Rows are points. Each copy is the shape, with its points in the same order, turned, moved and blurred by noise. Say if it was mirrored as well.
In the rows, 128 means zero.

Shape (7 x 3):
[[105 118 140]
 [167 134 135]
 [165 167 117]
 [136 124 126]
 [122 109 118]
 [ 52 113 129]
 [172 147 155]]
Copy 1, 7 rows:
[[135 140 164]
 [123  93 113]
 [131 116  81]
 [117 120 140]
 [109 131 158]
 [138 178 194]
 [146  89 108]]
Copy 1 is: only turned
Copy 2:
[[126 121 147]
 [137 152  94]
 [103 170  89]
 [125 129 116]
 [125 108 123]
 [100  95 187]
 [146 173 103]]
Copy 2 is: only turned

Shape (9 x 6):
[[119 119  90 112 151 148]
 [ 86 145 123 118 136 112]
 [147  94 157 155  78 151]
 [158 143 142 117 150 129]
 [112 170 124 130 175  84]
 [133 141 100 112  77 104]
 [167 111 156 110 140 114]
 [124 132 123 165 100 114]
 [100 154 122 169  99 192]]
Copy 1:
[[147 143 102  84 108 127]
 [ 85 151 111 100 111 123]
 [140 119 136 178 128  82]
 [135 153 143 126 140 155]
 [ 83 190 112  94 145 155]
 [ 99  91  93 130 140 131]
 [137 139 164 123 160 131]
 [107 144  90 152 143 100]
 [133 152  83 170  63 113]]
Copy 1 is: mirrored
Copy 2, 9 rows:
[[120  85 101 113 161 113]
 [108 117 102 119 103 137]
 [197 137 160 117 127 109]
 [116 150 128 125 168 128]
 [ 67 142  98 145 130 128]
 [122 133 135  74 104  84]
 [118 144 167 119 167 129]
 [147 135 133 133 104  86]
 [197 125  69 130 118 108]]
Copy 2 is: only turned

Shape:
[[119 129 151 124 108 157 110 126 157]
 [142 126 119 132 118 131 127 119 190]
 [116 115 126 126 104 160  95 136 140]
 [137 127 115 148 147 160 148  85 143]
 [151 153 139 170 145 103 142 160 130]
 [150 187 135 129 184 127 159 164  98]
 [156  64 148 106 101 170 138 117 185]
 [120 154 143 104 165 146 140  87 148]
 [138  95  71 141 125 113 121 166 151]
 [121 115 163 114 126  89 137 156 109]
 [141 161 106 130 118 116 165 157 105]
 [114 110 115 152 109 100  76 145 153]
 [ 70 119 145 162 135 113 114 146 177]]
Copy 1 (13 x 9):
[[119 149 118  78 121 129 145 132 122]
 [ 93 130  96  99 124 124 119 118 146]
 [146 147 117  72 123 142 137 145 122]
 [126 130 126 119 165 132 136  99 167]
 [137 128  84 170 105 123 170 117 109]
 [150 133 107 183 154  76 184 146 105]
 [ 89 137 141  73  93 148 140 141 192]
 [122 147 142 115 163  75 143 113 138]
 [146  77  83 118  99 138 110 146 139]
 [127 114 151 132  89 118 161 133  86]
 [121 100 108 157 145 133 166 153 100]
 [148 130  89  90  88 138 103 112  97]
 [138 119  95  68  97  98 150  77 102]]
Copy 1 is: mirrored
Copy 2:
[[131  90 170 129 134 151 128 110 136]
 [111  91 143 125 118 114 105 104 179]
 [114  83 154 156 114 146 133 122 127]
 [112 121 110 139 159 152 127  95 172]
 [ 92 150 149 120 120  95 152 142 158]
 [103 205 136 102 131 148 138 168 142]
 [107  38 142  90 114 166 133  86 173]
 [145 129 137 119 178 164 100 124 164]
 [ 52  93 114 148  87 109 115 133 142]
 [ 98 103 145  86 144 119 157 153 111]
 [ 99 158 119  98 113 118 124 117 113]
 [ 95  75 153 178 120  87 128 135 129]
 [ 63  90 188 151 169 106 123 127 153]]
Copy 2 is: only turned
Copy 3, 13 rows:
[[135 138 140 145 122 113  87 155 142]
 [100 150 129 132 157 116 106 157 160]
 [126 118 121 134 106 123  82 166 138]
 [132  99 144 144 176 139 130 138 136]
 [155 156 145 109 125 145 175 161 168]
 [186 163 156  80 139 178 162 138 119]
 [ 94 103 144 133 137 102  63 107 186]
 [146 143 147 134 175 125 114 120 100]
 [ 78 126  98  98 112 154 137 164 161]
 [150 159 120 122  80 125 142 105 143]
 [161 154 106 121 128 188 144 141 155]
 [102 140 101 125  92 102 133 189 144]
 [ 92 163 156 165  97 116 139 171 124]]
Copy 3 is: only turned

Shape (17 x 11):
[[120 114 121 143 130 148 152 126 118 109 104]
 [108  93 151 113  78  77 105 138 113 135 133]
 [128 152 103  97 123 139  81 113 122 135 154]
 [107 146 131  93  82 122  87 140 147 139 158]
 [137  82 167 145 119 109 103 139 116 136 102]
 [122  73 117 118 145 144 139 145 114 132 120]
 [155  70 172 122  99  90 100 169 112 121 154]
 [156 112  91 158 125 135 191 103 147 114 155]
 [159  98 108 132 148 126 172 122 168 119 137]
 [150  85 116 130 113 101 136 132 111 156 100]
 [131  97  87 163 140 131 129  85 159 110 152]
 [129  84 115 156 122 131 141 156 153 113  92]
 [113 178 135  96 149 115 110  94 149 116 143]
 [117 117 109 158 159 139 159 119 159 163 146]
 [ 91 134 166  96  95  94  82 135  96 125 180]
 [153 140  76 180 156 121 160 135 144 120 152]
 [ 91 137 120  76 117  64  78 139 120 118 178]]
Copy 1:
[[106 106 133 157 140 136 129 122 134 133 132]
 [126 106  68  72 121 113 141 109 119 132  94]
 [172 159  94 136 141 137 124 149  69 139 123]
 [180 138  88  89 141 155 132 133 102 134  99]
 [117  97 114 100 131  91 127 112 130 179 103]
 [124 121 122 148 151  94 163 100 134 125 129]
 [146 110  86  99  93  86 155 107 153 168  77]
 [112 149 130 163  92 152 129  98 161 123 177]
 [145 141 148 146 110 120 127 101 166 123 169]
 [109 132 112 118 138  95 115  75 128 142 122]
 [116 154  95 148 132 138 127 133 151 152 185]
 [108 124 129 130 158 120 123 108 181 143 121]
 [171 127 127 119 116 141 110 169  82 123 157]
 [112 161 153 119 132 139 164 119 128 137 182]
 [155 111  66  86 102 132 162 152  75 138  85]
 [104 190 148 158  97 138 127 138 152 128 153]
 [164 142  58  84 108 112 144 165  92  97 104]]
Copy 1 is: only turned
Copy 2:
[[148 146 118 105  92 114 136 136 119 119 125]
 [122  85 173  66 115 131 130  83  90 141 116]
 [ 97 153 176 130 127 157 134 101 108 126 165]
 [102  95 194 120 123 126 139  94 115 133 170]
 [168 114 136  71 125 138 112  91 119 150 113]
 [125 134 122 105 114 126  82 144 103 124 111]
 [157  67 169  88 139 169 105  96 105 134  96]
 [144 123 102 163  57 144 165 144  95 125 117]
 [141 113  95 165  73 136 113 122 106 118 125]
 [150 118 113  86  96 145 115 112  70 145 134]
 [130 159 137 166  57 139 133 111 112 142 109]
 [183 120 125 113  85  96  99 121 104 130 124]
 [ 88 151 138 142 121 129 163  71 133 102 153]
 [125 136  95 167 102 112 132 126 106 163 126]
 [ 84 102 199  89 155 140 156  86 112 129 110]
 [167 152 111 184 102 128 155 124  76 126 121]
 [ 78 114 196 123 145 131 137  60  82 107 125]]
Copy 2 is: only turned
Copy 3, 17 rows:
[[142 100 122 140 142 122 123 120  87 109 135]
 [141 119 159 111  82 106 108  80 163 101 104]
 [105 151 111 134 128 103  67 121 143 149 127]
 [129 147 136 119  83 125  54 110 143 138 128]
 [116 114 177 129 112 127 143  79 134 109 111]
 [129 107 159 146 150  92 115  92 109 103 156]
 [151 140 202 141 101 109 121  94 165 106 108]
 [193  98 125 113 178 136 117 122 111 153 147]
 [158  85 157 116 172 136 113 139 114 149 157]
 [135 111 166  99 142  86 120  82 114 134 110]
 [150  95 115 137 174 150 103  97 131 164 146]
 [140  78 162 143 121 130 127 105  82 125 132]
 [100 127  98 112 130 136  83 165 159 131 141]
 [134 104 129 105 146 134 135 113 116 158 189]
 [124 159 124 128  68 107  92 106 194  96 121]
 [169  92 111 135 143 115 140 131 114 196 162]
 [111 116 117 132  82  86  62 123 201 123 137]]
Copy 3 is: only turned
Copy 4:
[[114 126 121 122 131 145 121 138 131 110 102]
 [153 129 106 204 130 100 141 126  76 136 127]
 [116 129 156 128 117 138 115 103  68 168 144]
 [142 127 143 160  84 125 134 118  57 167 130]
 [142 114 108 159 154 101 141  97  95 111 100]
 [151 134 107 126 164 157 140 135 121 133 116]
 [193 120 118 172 154 100 151 114  76  95 141]
 [115 145  95  85  95 137 135 152 147 105 156]
 [151 153  90  80 107 122 136 141 141 115 124]
 [132 161  89 160 156 120 127 105 118 129 120]
 [ 87 149 104  78 119 119 152 151  99 121 151]
 [135 155 110 128 130 144 155 144 113  95  80]
 [114 122 173 109  93  77 101 118 101 170 125]
 [116 135 109  86 113 140 170 118 148 149 125]
 [152  89 161 200 115  99 142 129  64 162 161]
 [106 171 137  85 109 148 155 125 148  94 156]
 [156 147 183 172 112  94 148 141  60 178 159]]
Copy 4 is: mirrored

Shape:
[[102 108 146 157 117 145 120 141  84 116 113 137]
 [151 180 156 148 141 138 129 135  78 124 139 107]
 [ 62 153 170 161 188 134 146 134 107 129 154 170]
 [110 147  92 104 127 124  80 130 100 136 150 109]
 [107 156 149 122 135 148 151 107 138 144 128 116]
 [129 162  94 146  83 118 172 160 148 113 148 121]
 [134 145 101 134 121 132 130  99 100  50 173 138]
 [139 127 148  64 117 111 166  81 114 101 116 145]
 [151 113 139  92  65 178 158 118 170 119 150 102]
 [113 112 120 161 168 142 197 141 104  99 165 106]
 [ 96 117 111 110 145  91 114 163  99  93 149  93]
 [160  96 107 121 145  97 128  96 142 132 111 135]
 [143 117 103  87  78 178 121 125 163  98 102 149]
 [120  94 173 148 115 147 137 109 146 157  94 124]
 [ 87 166 142 121 147  88 131 111 134 106 115  84]
 [131  80 109 104 127 105  86 154 155  96  95 148]
 [163  89 123 131 106 119 141 139 163  89 142 153]
 [136 137 101 127 152 140  86 132 139 119 104 126]]
Copy 1 (18 x 12):
[[132 152 111 110 103 103 104 130 128 164 106 123]
 [161 126 106 127 146 143  83 180 112 131 130 129]
 [185 100  71 143  84  86 123 144 173 109 131  96]
 [145 170 164 116 156 107 136 150 108 127 154 101]
 [127 106 113 136 137 161 151 135 138 126 120 104]
 [107 114 152 128 114 139 141 139  67  83 103 144]
 [108 126  98  74 126 120 140 153  90 104 178 151]
 [123  81 137 102 149 158 132  96 125 159 173 133]
 [ 58 108 124 136 149 168 151 113  65 152 118  94]
 [146 109  65  78 128 116 125 108  97  78 101 129]
 [135 168 148  83 121 108  92  94 120  96 147 109]
 [113 123 138 129 180 107 124  90 130 141 145 165]
 [ 46  98 170 106 147 113 150 136 103 164 122 114]
 [103 134 106 157 143 126 126  97 146 183  94 120]
 [143 152 136 120 122 178 132 115 171  85 146 122]
 [ 74 148 175 120 141  78 105  81 134 147 148 134]
 [ 65 111 121 132 132 103 117  99  88 132 144 152]
 [102 137 156 123 170  96 122 147 142 117 139 125]]
Copy 1 is: mirrored
Copy 2 (18 x 12):
[[104 119 145 134 125 105 154 100 115 142 126  87]
 [ 92 114 110 100 128 115 165  98 145 190 126 152]
 [126 161 154 104 146 164 156  50 117 168  80 107]
 [150 123 109  71  97 109 184 132 135 119 124 123]
 [115 144 121  87 120 140 104 105 123 143 123 139]
 [ 92 103 110 108  91 146 115 167 154 145  64 116]
 [116 107 119 123 108 106 176 136  83 140  56 169]
 [ 99 107 182  97 122 121 114 124 108  97 117 191]
 [ 79 112  98 126  78 156  89 163  94 103 141 149]
 [136 113 132 162  82 140 119  78 134 172  73 142]
 [163  60 135  99  95 129 167 105 134 129  99 119]
 [159 121 144 138 148 118 124 150 148 105 126 159]
 [108 126 144 114  96 132 119 202  73 114 140 124]
 [110 139 128 138 150 128  84 109 121 118 159 105]
 [149  85 120  57 143 120 110  97 128 141  96 137]
 [167  87 162 127 145 139 153 177 110 104 136 103]
 [119  96 135 164 133 161 130 173 114 110 100 140]
 [165 127 126 100 132 122 153 160 118 155 139 124]]
Copy 2 is: mirrored
Copy 3 (18 x 12):
[[174 134  99 120 147 117 164 143 122 128 133 107]
 [177 125 122 140 175 125 119  95 125  88 177 106]
 [154 150  56  99 129 109 114 121  66 132 190  98]
 [141 126 131  90 160  91 101 100 164 121 129 136]
 [132 112 104 149 112 124 111  98 121 120 154 103]
 [105 102 143  96 119 161 134 142 159  80 171  94]
 [141 102 143  99 179 140 103 156  86  89 132 142]
 [ 85  89 157 163 149 104 144 117  73 133 122 124]
 [118  69 160 146  74 158 144 122 129 116 144 160]
 [143 101  98 119 168 170 118 164 107 157 202 116]
 [129 128 136 103 173  86 115 158 159 149 182 131]
 [ 93 164 145 138 158 148 117 111 114 146 113 114]
 [127 101 198  97  86 139 143 125 122 124  95 128]
 [143 155 100 160  99 145 165 118 135 135 113 116]
 [120 136 111 152 142  77  84 139 135 114 162  97]
 [111 180 183  88 125 111 149 142 130 154 119 132]
 [101 143 166 121 128 167 155 146 108 114 139 143]
 [157 160 159 103 135 121 100 116 138 146 121 116]]
Copy 3 is: only turned
Copy 4, 18 rows:
[[149 141 119 137  88 129  71 132 124 141 143 106]
 [144 120  93 159 113 176  96 109 132 193 109 125]
 [152  86 168 127 149 165  57 119 158 123 119 111]
 [ 79 134 105 173 102 131 136 117 179 141 139 139]
 [115 125 105 133 151 128 104 124 124 143  89 145]
 [125 104 113 146 138  85 153 171 141 179  99  97]
 [132  75 142 172  92 131 163  97 105 150 108 111]
 [142 148 118 195 155 110 128  89  91 114 109 129]
 [146 169 102 109 129  63 166 129 111 149  87 156]
 [163  48 108 121 147 116 109 115 116 164 152 127]
 [102 110 128 159 136 127 140 113 150 159 203 124]
 [125 132  85 169 136 148 150 157 107  85 140 129]
 [126 178 111 124 102  77 168 118 125  96  88  94]
 [139 179 107 109 128 119  77 167  98 107 117 134]
 [ 78 116 135 158 169 156 115 122 102 157 137 134]
 [120 171 131 133 125 130 158 147 129  91 174  88]
 [167 138 123 135 126 113 182 161 109 117 133 112]
 [ 93 134  95 115 119 163 142 136 145 113 132 108]]
Copy 4 is: mirrored

Shape, 18 rows:
[[142 109 162 151  93 149 139 160 182 153 145 157]
 [169 103  94 102  90 109  62 132 116  94 125 117]
 [149  89 139 156 131 148  99 124 120 150 153 146]
 [123 102 132  99 165 163 112 128 181 113 104 153]
 [113 113 155 179 150 159  65 149 158  92 146 168]
 [ 89  90  90 122  89 124 141 136 175 113  87  92]
 [166 113 108 173 172 135 116 107 162 108 128 164]
 [122 125 148 142 156 155  62  96 156 100 109 165]
 [132 139 157 127 148 137 131 128 165 141 161 107]
 [128 149 155 150  87 116 141 120 142 149 105 160]
 [149 156 143 112 123  89 138 153 138 154 122  92]
 [131 126 115 151 153 127 113 148 120 111 145 162]
 [162 134 105 108 145  90 132  89 138  87 122 118]
 [102  87 152 139 121 102 140 155 123 100 101  86]
 [114 152  83 165 145 151 143 141 105  92 105  95]
 [124  85  99 151 126 101 120 113 114 114 162 162]
 [103 139  80 170 106  91 129 143 113 154  76  99]
 [137 155 136  99 148  92 100 113 147 164 134  89]]
Copy 1 (18 x 12):
[[177 123 117 102 104 138 148 176 142 165 111  82]
 [152  80 178 116 165 118 147 152 125  69 140 137]
 [139 146 162 137 125 142 133 154 131 133  83 106]
 [143 122 155  91 112  75  94 142  99 152 136  87]
 [ 89 110 137 143 133  79 128 175 143 148  96  70]
 [170 108 110 120  89 115 126 129 117  97 206 118]
 [147 148 122 126 149  86 102 166  90 110  83  85]
 [ 90  97 152 122 135  89 116 150  87 148  93  93]
 [125 165 124  81 125 124 155 151 134 152 128 118]
 [167  97  84 119 124 152 135 139 112 162 105 127]
 [161 146 111  80 171 154 133 139 143 146 153 159]
 [145 130 131 140 150  82 128 147 147 133 105 120]
 [137 127 113  77 161  97 116 134  90  79 123 152]
 [125 118 107 117 110 138  98 130 174 102 167 130]
 [127 148  99 150 165 102 133  85 135  98 149  97]
 [156 137 128 148 107  96 129 155 138  82  86 151]
 [159 124  89 187 156 143 126 114 113 119 177 152]
 [124 154 143  89 159 135 141 143  97 150 153 176]]
Copy 1 is: mirrored
Copy 2, 18 rows:
[[155 141  92 101 102 149 154  90 135  88  94 127]
 [127  81  93 104 174  90 107 118 149 177 108 155]
 [132 157 100 122 103  92 119  94 120 142 113 132]
 [162 149  93 117 168  97 126 132 118  71 146 140]
 [ 95 158  89 142 164 110 177  74 109 106 129 143]
 [195 124 147  96 172 145 148 131 178 137 157 115]
 [104 165 147 106 148  86 115 116 118  88 106 144]
 [100 156  84 120 161  84 139 108 125  93 165 167]
 [144 147 105 163 107 125 135 141 153  98 115 137]
 [113 132 101  72  86 152 141 127 154 112 138 129]
 [130 105  97 138 116 150  99 162 179 120 109 101]
 [103 140 117 119 143 113 138 130  98 130 111 112]
 [119 132 133 111 158 112  90 184 153 126 111 165]
 [155 152 119 134 160 179 104 118 156 156 150 108]
 [114 104 185 145 139 136 126 140 118 141 162 109]
 [128 171 122  90 142  94 142 140 111 172 101 130]
 [114 114 158  92 130 130 126 135 180 157 164  67]
 [126 126  86 152 114  95 106 175 193 123 122 120]]
Copy 2 is: only turned
Copy 3, 18 rows:
[[174  88 142 138 185 108 161 131 147 140  96 178]
 [159 122 111 126  73  43 110 123 162 117 140 124]
 [151  91 154  88 127  88 156 151 121 129 123 149]
 [149 130 127 122 121 119 180 108 133 191 118 112]
 [168  60 194 123 131  94 139 119 110 181 124 103]
 [175 154 100 120 164 102 129 143 198 141 116  89]
 [157 112 158  87 143 107 162 103 114 147 184 127]
 [147  83 175 101  92 111 168  94 146 169 128  96]
 [110 120 147 118 159 132 130 115 133 132 112 156]
 [167  83 128 137 153 136 165 106 165  80 114 127]
 [ 98 111 102 151 150 118 134 132 156  92 130 140]
 [161 102 144 129 126 103 134 124  93 128 142 109]
 [129 158 129 128  98 112 130  98 140 102 174 124]
 [153 139 130 152 141 123 124 192 172 137 135 111]
 [156 114 100  95 141 143  84 143 131 135 161  81]
 [178 139 161 100 135  64 147 143 106  95 134 109]
 [146  96  92 109 173 100 120 154 176  80 150  62]
 [ 64 116 120 125 131 108 143 112 162 111 125 120]]
Copy 3 is: only turned

Shape, 18 rows:
[[168 146  73 154 115 125 139 132 173 116 178 128]
 [117 112 114 140 109 180 103 176 139 119 155 101]
 [108 125 183  96 176 119  44 134 164 124 170 159]
 [118 141 142 144 120 100 141 141  70 147 137  99]
 [148 126 117 112 143 129 133 141 113 126 108 133]
 [159 130 149 174 118 131 145 141  90 129 142 120]
 [150 102 148 166 131 151 135 137 126 102 109 146]
 [ 53 117 136 119  95 146 129 110 108  91  94 161]
 [124 136 134 129 159 139 117 168 154 168 117 116]
 [ 76  74 110  77 133 122  70 169 103 167 137 131]
 [132 151 106 147 112 100 117 102 113 141 187 159]
 [108 106 118 191 102 107  67 150 123 164 138  98]
 [ 89  64 132  94 117 116 138 156 149 130 108 130]
 [140  96 146  92 158 135  93 136 164 121 131  69]
 [152 130 142 120 117 111 121 151 127 103 106  87]
 [111 113 145  89  86 116 129 128 149 179  93 144]
 [145 137 141 140 130 122 137 157 145  97 134 137]
 [115 144 128 174 136 124 124 112 116 137 169 153]]
Copy 1 (18 x 12):
[[172 176 125 128  95  84  67  90 143 153 135 157]
 [159 126 186 172  85 106 109 112 107 116 153 137]
 [184  84 133 122 147 154 143 109 158  97 210 192]
 [107  91 120 121  97 125 127 105  94 121 106 112]
 [135 116 144 136 128 112 112 132 149 122 101 139]
 [123 111 120 139  84 144  91 140 111 151 123 111]
 [116 123 144 163 116 128  91 170 140 155 138 136]
 [ 69 125 151 183 152 124 164 108 123 149 132 169]
 [144 108 174 108 130 119 101 102 159 109 146 109]
 [161  48 194 149 154 118 143  75 113 111 121 170]
 [148 134  99 130 105 143 107  62 124 160 119 167]
 [145 106 187  95 108 150 103  97  64 159 148 145]
 [119  87 171 164 175  71 110 106 111 129 139 149]
 [172 123 164 131 152 109 107 146 106  66 158 149]
 [140 125 134 117 119  92 133 157 104 119 126 120]
 [140 106 149 142 202 110 128  92 119 152 119 106]
 [131 125 124 142 108  98 108 139 149 142 162 136]
 [117 129 120 129  96 152  95  81 132 154 147 159]]
Copy 1 is: only turned
Copy 2, 18 rows:
[[121 185 139 138 158 132 147  83 123 133  90 175]
 [158 175 118 207 133 130 133 113 148 142 127 119]
 [120 108 203 172 110 185 169 161 186  93 168 165]
 [ 88 112  95 132 110 160 100 112 147 125 118  94]
 [102 155 118 131 122 117 117 145 139 142 151 139]
 [127 144 115 120 146 144  86 125 160 121 101 115]
 [157 148 137 129 150 120  88 156 148 119 124 131]
 [169  85  96 146 150 125 141 148 101 140 196 125]
 [119 173 137 164  80 110 142 139 156  98 139 125]
 [106 141 142 174 110 155 186 157 161 154 193  71]
 [102 126 121 124 166 174 167 110 136 117 111 145]
 [122 150 155 181 144 155 128 109 117  90 117  51]
 [157 119 151 136  92 105 163 137 139 168 178  96]
 [116 132 187 200  78 117 125 143 146 151 131 134]
 [103 130 148 153 112 105  83 108 143 135 147 122]
 [115 103 126 132 119  77 172 144 154 117 154  96]
 [136 148 142 137 120 130 101 108 155 119 145 158]
 [139 139 119 129 144 177 143 127 130 100 103 130]]
Copy 2 is: mirrored
Copy 3 (18 x 12):
[[120  91 110  93  85 132 192 175  96 147 154 117]
 [139 141 135 128 105 158 144 172 171 132 179 123]
 [196 169 175 143  79 123 114 134 111 160  84  92]
 [107 124 158 111 184 157 148 127 116 104 131 120]
 [130 122 114 143 127 117 150 117 124  98 138 123]
 [103  92 177 111 136 138 152 121 133 115 153 131]
 [122 102 147 123 102 107 134 112 157 119 145 157]
 [191 131 109 104 172 117 108 120 162 123 131 183]
 [110 138 123 181 116 146 134 148 127 147 126 118]
 [177 155 106 146 142 173  99 155 170  94 101  67]
 [161  77 140  80 136 157 157 144  84 136 121 112]
 [110 126 135  96 120 210 134 130 168 157 112 102]
 [140 140  90 132 149  99 114 156 183 122 110 109]
 [113 187 125 133  93 106 115 133 129 135 146  72]
 [102 159 136 119 134 116 172 109 141 119 148 110]
 [152 109  93 154 179 112 131 117 156 162 121  89]
 [129 129 148 124 113 110 175 137 131 130 131 143]
 [143  87 156  99 124 158 133 147 100 143 121 149]]
Copy 3 is: only turned
